Rows are points. To make a cloud, some directions were put in groups of two or more. Within a group, all points are equally far from the middle, so they leave a hole (a ring in 2 directions, a hollow ball in 3). The other directions are filled evenly. Then the cloud was stretched, turned, moved and blurred a little. How many holes are there, and how many directions does each take, smallest first?

Cloud, 22 rows:
array([[ 26, -12, -41],
       [  3,   8, -23],
       [ 15,  46, -19],
       [ 40, -68,   8],
       [ 15,  10,  38],
       [ -4, -31,  21],
       [ -6, -43,  18],
       [ 59,  26,  28],
       [ -9,  11,   2],
       [ 36,   5, -37],
       [-15, -32, -12],
       [ 33,   2, -38],
       [ 54,  30, -27],
       [ 56,  -9, -31],
       [ 10, -68,  19],
       [ 65,   0,   1],
       [ 50,  24,  35],
       [ 60,  62, -19],
       [ 14,  -5,  34],
       [ 67,  59, -13],
       [-12,  -7,   5],
       [  2,  14, -21]])
Holes: 1 (2)

Cloud:
array([[  5,  42, -21,  72],
       [-19,  41,  -9, -31],
       [ -7, -19, -22, -31],
       [-14,  18, -50,  68],
       [ 55, -14,   7, -24],
       [ 45, -24,   3, -22],
       [ 12, -18,  31,  57],
       [-15,  27, -36,  -3],
       [ 43,  33,   5,  -6],
       [ -2, -10,  51, -27],
       [ 60,  17, -25,  51],
       [ -6, -20, -39,   0],
       [ 42,  25,  35,  33],
       [-20, -11,  23,  37],
       [  2,  -7,  64, -12],
       [-20,  30, -25,   0],
       [  7, -26,  -2,  38],
       [-24,   3, -20, -35],
       [ 16,  -3,  66,  -1],
       [-46,  16,  24,  -1],
       [-33,  21, -15,  52],
       [  4,  51,   3, -57],
       [ 44,  28,  18,  29],
       [ 53,   3,  17,  51],
       [  6, -10,  56,  22],
       [-38,  14,  13, -53],
       [-15,  47,  -2, -59],
       [ 41,  -7,  28,  89],
       [-25,  -5,  36, -39]])
Holes: 1 (2)

Cloud:
array([[-51,  54, -33,  33,  28,  -8],
       [ -1, -65,  49,  -3,  11,  32],
       [-15, -14,  -1, -34,  -6,  -7],
       [-25, -42,   0, -18, -19,  -5],
       [-28, -21,  -5, -23,   1, -67],
       [-76, -45,  64,  35,  55,   6],
       [-51,  17,  35, -32,  23, -22],
       [ 35,  27, -37,  34, -19, -14],
       [-58, -36,  18,   5,  59, -26],
       [  2,  16, -51,  -3,  12, -40],
       [ 10, -44,   9,  -6, -17, -40],
       [ 19, -21,   4, -36, -17, -13],
       [  2, -35, -23,   4,  19,  26],
       [-21,  37, -35, -17, -22, -47],
       [ -8,  30, -10, -15,  25, -58],
       [-55,  40,  -4,  27,  35,   4],
       [ -4,  11, -27,  37,  22,  26],
       [ 12, -31, -44, -34,  22, -21],
       [-52, -25,  37, -29,  58, -28],
       [ 24,  -1,  -4,  35, -43, -27],
       [  5,  -3, -11, -14,  -4,   7],
       [-51, -14, -40,  51,  11, -32],
       [-54,   7, -32, -36,  23, -30],
       [-63,  33, -34,  31,  47, -22],
       [-30,  -8, -57,  16,  24, -19],
       [-22, -14,  22, -17, -12,  37],
       [-68,  24, -25, -46,   8, -11],
       [ 35,  22,   4,  -6,  27,   4],
       [-19, -29,  47, -16,  40,  -5],
       [ 26,  12, -61,  30, -30,  10],
       [-46,   6, -54, -43, -17,  20],
       [-57, -57,   0,  12,  -8,  33],
       [ 30,  10,  36,  47,  20, -51],
       [-31, -15,  -6, -35, -43,  37],
       [-15, -75, -15, -45,  14, -12],
       [ -3,  23, -41,  -6, -16,  45],
       [ 17, -10,  15, -10,   3, -20],
       [ 14, -10, -31, -12, -15, -17],
       [-69, -17,  15,  34,  30, -23],
       [-28, -65,  46,  13,  32,  58],
       [-53, -14,  41, -61,  84,  -8],
       [ 15,  46, -11,  39,  32,  -5],
       [-30,   1,  17,  27, -41,  40],
       [-61, -14, -16,  56,  42,  -7],
       [ 15, -15, -22,   3,  71, -58],
       [-43,  25, -37,  57, -10,  22],
       [-45, -72,   9, -29,  11,  38],
       [-43, -37,   7, -33, -10,  -9]])
Holes: 0

Cloud:
array([[ -21,   30,   39,  -32,  -11,   20,  -49,   43],
       [  42,  -13,   16,    0,   22,   26,   17,  -25],
       [   0,   -8,   46,   59,    7,  -10,  -47,   -7],
       [  26,   -8,  -38,   61,  -62,   -5,    3,   26],
       [ -31,  -24,   33,   21,   16,  -37,   28,   20],
       [ -60,  -11,  -24,   36,  -41,  -24,  -11,  -17],
       [ -58,  -16,  -80,  -27,    5,  -41,  -30,  -16],
       [ -52,   -6,  -37,  -46,   29,  -44,    1,   12],
       [ -21,   19,  -20,   21,  -47,   19,   40,  -30],
       [ -20,   21,   42,    2,   10,  -51,    9,   20],
       [  19,   25,   19,    9,   55,    4,    3,    3],
       [ -45,   22,  -53,  -19,  -32,  -34,  -13,   12],
       [  -8,   -7,  -28,   42,    5,  -14,    0,  -53],
       [ -23,   21,   -9,   28,   36,   64,  -11,   -6],
       [ -34,  -25,   55,   -5,   -7,   35,  -49,   52],
       [ -49,  -22,  -16,   45,   13,   31,  -28,  -37],
       [ -50,    2,   -2,   81,   48,    8,  -17,   40],
       [   3,   10,    0,  -29,  -45,  -62,  -54,  -37],
       [ -36,  -24,   -3,  -31,   -6,   34,  -26,   68],
       [  -2,  -60,  -23,  -38,   21,   -8,  -43,   -6],
       [ -34,   40,   30,  -25,    2,  -28,  -13,   15],
       [ -12,   10,  -67,  -61,   -7,   39,   -1,    8],
       [  29,  -33,  -33,   21,   21,   -4,  -33,   16],
       [ -41,   30,    2,  -33,   -8,  -14,  -47,   28],
       [ -11,  -46,  -52,   16,   -1,  -17,  -43,  -19],
       [  59,   18,   32,  -13,   -6,   39,  -21,    2],
       [ -14,   -8,    9,   -7,   -8,   13, -105,  -39],
       [ -14,   26,  -53,   -9,  -63,  -17,  -22,  -12],
       [  -1,   30,  -89,   10,  -28,    0,    1,   15],
       [  11,   22,   -9,  -49,   17,   37,   32,   14],
       [ -59,   14,  -34,    6,  -29,   -7,    3,   16],
       [ -33,  -36,  -32,   -5,  -60,    7,  -35,    2],
       [ -33,    8,   38,  -27,    1,   11,  -53,  -75],
       [  -7,  -23,  -50,   21,    9,  -13,   11,  -53],
       [  -9,   -3,   79,  -26,   -8,  -11,  -19,  -13],
       [ -37,  -22,   -1,    4,   57,   27,  -44,   37],
       [ -40,   -4,  -19,    6,   50,  -23,   -8,   20],
       [  -2,  -22,   -4,  -27,  -30,  -50,  -40,   -4],
       [  -3,   19,   25,   18,    1,   63,   -3,   53],
       [ -49,  -51,    6,   53,   18,  -24,   27,   47],
       [  34,  -13,  -40,   13,  -54,   -6,  -33,   53],
       [ -45,   12,  -28,  -33,   28,  -11,  -53,  -23],
       [  70,   33,  -28,   42,  -26,  -27,  -36,  -20],
       [  -3,    6,  -35,  -42,  -12,   54,   31,  -55],
       [  -4,   23,  -21,  -63,   -9,    5,   -3,   33],
       [  26,  -49,  -30,  -16,   30,   22,   -9,    1],
       [ -83,  -28,   -9,  -10,   49,   19,    7,    2],
       [ -16,   32,   25,   42,   51,  -33,    4,    8],
       [  32,   15,  -17,  -53,   -6,   24,  -24,   45],
       [  52,   27,   25,   -5,   33,   16,  -22,    4],
       [ -10,  -12,   30,   38,  -23,   34,    5,   63],
       [  -3,   56,  -20,  -20,  -22,  -16,   -3,   25],
       [  39,    1,  -12,   -1,  -36,   14,  -40,   54],
       [  -4,   43,  -61,    0,   29,  -49,  -18,  -29],
       [  22,  -10,  -37,    5,   -3,  -42,  -50,  -35],
       [ -65,  -26,  -49,    2,   -5,    4,  -71,  -10],
       [  -3,    9,   25,   -9,   13,   45,  -44,  -75],
       [  -4,   48,  -48,   41,  -34,   18,  -12,   10],
       [ -55,  -40,  -27,   -3,  -51,   30,    5,  -12],
       [ -56,  -42,    4,   47,  -50,   19,  -12,    2],
       [   7,  -39,  -28,   40,  -47,   55,   -7,   24],
       [ -35,   -2,  -37,  -57,  -10,    0,  -27,   50],
       [ -16,  -23,   65,  -18,   -1,   10,  -53,  -21],
       [  -1,   31,  -22,   11,   24,   31,   47,    6],
       [  -7,   57,  -50,  -27,  -36,  -42,    5,    2],
       [  -7,    1,   -5,   29,   41,  -29,  -40,   38],
       [ -68,  -64,  -17,   -9,  -22,   23,  -33,  -18],
       [  -4,  -53,  -38,  -14,   41,  -19,  -23,   28],
       [   6,   14,   22,   -3,  -24,  -15,   -6,   46],
       [ -30,   16,  -42,  -36,  -52,    8,  -38,   -9],
       [ -17,   16,  -49,   18,   -3,   63,  -17,   20],
       [ -26,  -27,   20,  -57,   14,  -17,  -11,   22],
       [ -16,   54,  -10,  -16,  -49,   23,  -58,   -1],
       [  -9,   30,  -47,    9,  -41,   13,   19,  -19],
       [ -13,  -24,  -31,   10,  -64,   27,  -13,    1],
       [ -13,  -44,   -1,  -61,  -14,    0,    8,   29],
       [ -32,  -29,   54,  -40,  -11,    9,  -14,  -58],
       [ -11,  -32,  -39,   18,  -62,  -31,  -17,   21],
       [ -26,   22,  -20,   74,   15,   74,  -30,   19],
       [  -3,   26,  -46,  -24,  -44,   58,  -77,    4],
       [  34,    1,   11,   69,  -38,   41,  -29,   48],
       [  55,    0,  -22,  -16,  -45,   25,  -58,   19],
       [  -7,  -12,   23,   23,   25,   -8,  -77,   40],
       [  51,   12,  -27,    1,  -26,  -15,   -1,   44],
       [ -29,   31,  -40,   17,    4,  -44,  -54,  -31],
       [  25,    8,  -11,   13,  -22,   30,   37,  -56]])
Holes: 2 (2, 2)

Cloud:
array([[ 12, -18, -38, -10, -10,  32, -42, -35,  36],
       [-40, -36,  13, -11, -29,  -7,  -3,  -8,  75],
       [ 36, -37, -19,  -4, -17,  29, -20, -34,  24],
       [-66, -32,  41,  11, -29, -37,  37,  58,  26],
       [ -2, -29, -64, -48, -33, -14,  -8, -43,  28],
       [-58, -26,  17,  12, -25, -23, -41,   3,  66],
       [ -3,  37, -86, -36,  14,  27, -24, -22,  -1],
       [ -3,  40,   0, -13,  48, -37,   6,  19,  68],
       [-11, -26,  -7,   7,  49,  68,  15, -57, -12],
       [ -8,  -8,  71,   5, -14,  26,  43,  17, -38],
       [  5,  10,  47,  28, -38,  23,  35, -44,  -8],
       [ 15,   9, -19,  -5,   5,  36, -13,  19, -10],
       [-42,  27,  30, -21,  -2, -14,   5, -59,  19],
       [  1, -10, -55,   7,  11,  43,  25, -37,  68],
       [-32,  -1,  14,  18,  36,  42,   6, -58, -35],
       [ -5,  -7,  19, -43, -27,   8,  27, -71,  20],
       [ 32,  72,  21,  28,  -9,  20,   5, -52,   6],
       [-69, -42,  32,  -7,  -6,   2,  -1,   8, -17],
       [ -5,   7,  -9, -34, -57, -16, -10,  14,  55],
       [ 30,  17, -20,  -1,   8,  31,  28, -88, -16],
       [-18, -34,  11,  -4,  -1, -27, -16,   6,  74],
       [ -6,  16,  20, -61, -13, -39,  22,  20,   0],
       [ 37,  58,  45,   6,  25,  41,   0,   0, -28],
       [-16,  22,  24,  20, -17,   7,  34, -58, -15],
       [-40,  25, -11, -50,  26,   2, -35,  -4,   5],
       [  6, -22, -41,  12,  14,  11,  23, -15,  66],
       [ 13,   4, -21, -63,  18, -14,  24,  29,  50],
       [-13,  36, -63,   8,  15,   7,  12, -48,  49],
       [-12,   8, -34, -44, -34, -16,  -9, -44,  39],
       [  2,  -2,  45, -62, -28, -31,  29,   2, -45],
       [-31,   0, -34,  28, -19,  67, -23, -42,   4],
       [ -5,  39,  21,  18,  -3,  75,  10, -72,  28],
       [ -6,  46, -47, -38,  13,  20, -48, -19,  -2],
       [ -9, -35,  56,  -5, -21,  51,  24,  -4, -82],
       [-40, -23,   1, -20, -19,  49, -24, -81,   4],
       [  3,  23, -11, -10,  22, -19,  36,   5, -33],
       [ 17,  25, -38,  11,   1,  47,   1, -38,  53],
       [ 12,  22,  44, -38,  46,  17, -10, -11,  36],
       [-50, -34,   6,  24,  16,  22,  11,  13, -11],
       [-57, -28, -12,  -6, -19, -37,  56,  33, -17],
       [-22, -22,  58,  12, -23,  22,  29,  32, -43],
       [-31, -19,   0,   7,  -3, -20,  60,  35,  13],
       [ 36,  56,  27, -28, -47, -25, -13, -26, -20],
       [ 32, -25, -34,  -1, -31,  58,  -5, -58, -63],
       [ 10,  11,  79, -45,  -8,   4,  20,   9,  -2],
       [  2,  16,  13, -28,  27, -48,   4, -24,   8],
       [ 12,  20, -14, -15, -23,  35,  20, -27, -84],
       [-22,  23, -22,   1, -18,  35,  32, -61,  24],
       [  6,   1,  63, -55, -43,   5,  48,   7, -33],
       [-61, -29, -44, -55,  33,  -6,  -7, -30,  45],
       [-13,  50, -14, -10, -27,  65,   3, -81, -47],
       [-30, -10, -32, -18,  17, -70,  -5,   4,  39],
       [ 12,   0, -30,  -3,  -9,  37,  47, -65,  14],
       [ 23, -10,  51, -14, -50,  15, -21, -32,  17],
       [ 40,   9,  -4, -40, -13, -26,  19,   8, -58],
       [ 20, -16,  -7,  13, -37,   4,  42, -51, -34],
       [  5,  28, -16,   3,  13,   3, -47, -68,   6],
       [-13,  43, -33,  -4, -27,  54,  23, -33,  28],
       [-16,   7,  42,  -6, -71, -18, -10,  -2,  36],
       [  3, -11, -14,  -6,  60,  19, -19, -24,  51],
       [-45,   2,  -3, -43,  12, -10,  27, -34,  66],
       [-24, -17, -13, -34, -51,  41,  23, -38,  51],
       [ 28,  57, -27, -48,   9,  49, -23, -28,  61],
       [-13, -44,  28,   2, -31, -65, -19, -13, -22],
       [-41,  49, -30, -29, -24,  62,  15, -17,  46],
       [-20, -34,  27, -21, -26,  28,  27, -41,  48],
       [ 18,  50,  16, -17,  39, -27,   2, -46,  47],
       [-45, -22,  41, -20, -13,  23,  10,  -9, -64],
       [-37,  -5,   7,   1, -60,  52,  -1,  -4,   7],
       [ 37,  74,  48, -15,  29,  -6,   1,  13,   5],
       [ 37,  16,  56,  10,   5, -56,  19,  -6,   8],
       [-27, -65,  17,  11, -13,  55,  16, -57, -21],
       [  8,  19,  64,  10, -15,  59,  15,  -1, -64],
       [-60, -45, -13, -50,   1,  29,   7,  -4, -12],
       [-35, -40, -14,  30,  -3,   6,  11, -37, -31],
       [-46,  17, -27, -22, -18,  99, -25, -57,   5],
       [-15,   4,  11, -23, -12, -16, -42,  32, -19],
       [ 17, -10,   7, -19,  17,  41,  62,   3,  -7],
       [  0,  35, -15, -42,  52, -29,  13, -17,  57],
       [-18, -27,  34,  10, -38,  10,  47, -29,  12],
       [ 52,  34,  43,   9, -43,  -7, -18,  -8,   0],
       [-33,  13,  40, -25,  -9,  39,  27,  15,   4],
       [-71,  23,  28,  -1,   9, -12,   7,  -3,  83],
       [  8,  25,  -8, -15,  38,  11, -20,  -8, -38],
       [-22,  68,  39, -46, -20, -20,   1,  17,  17],
       [-29,  11, -52,   4, -15,  75, -15, -71, -19],
       [-61,  57, -24, -57, -14,   8,   9,  -1,  25],
       [-30,  -5,  -5,  15,  30, -20, -48,  -6,  61],
       [-30,  34, -26, -63, -21,  26, -27, -37,  -8],
       [-36,  -6,  -3,  52,  13,  20, -20, -34,  -3],
       [-15,  57, -32,  -7, -20,  56,  21, -53,  27],
       [-10,   2,  -5,  30, -45,  47,  -3,  -7,  -1],
       [  8,  -2,  -1,  -3, -12, -26,  29,  21, -79],
       [ 39,  24, -10,   9,   8,  73, -33, -69,  -2],
       [ 25,  17,  16,   1,  12,  57,  -5, -15, -67],
       [ 32,  39,  36,  -1,  41,  -8,  23,   7,  11],
       [-49, -25, -24,   9,  38,  57,  19, -24,  51],
       [ 37,  19,  71,   9, -49, -28, -17, -17,  12],
       [-50,   5,   8,  -2,  -1, -13,  51,  30,  19],
       [-70,  29, -48, -37, -35,  39, -19, -37,   3],
       [-27,  26,  22, -41, -69, -14,  10,   0, -31],
       [ 77,  29,  13, -24, -18,  34,   7, -57,   8],
       [ 46, -12,  39,   0,  31,  24,  32,  -3, -19],
       [-38,  17,  12,  -4, -43,  61,  -7,  -3,   2],
       [-21,   7, -29,  23, -13,  58,   7, -35,  48],
       [ -4,   1,  -2, -50, -18,  40, -38, -14,  -3],
       [-56,  -9, -17, -49,   3,  55,   3, -23, -26],
       [-17, -41,  19,   0,  20,  57,  32, -16, -21]])
Holes: 3 (2, 2, 2)
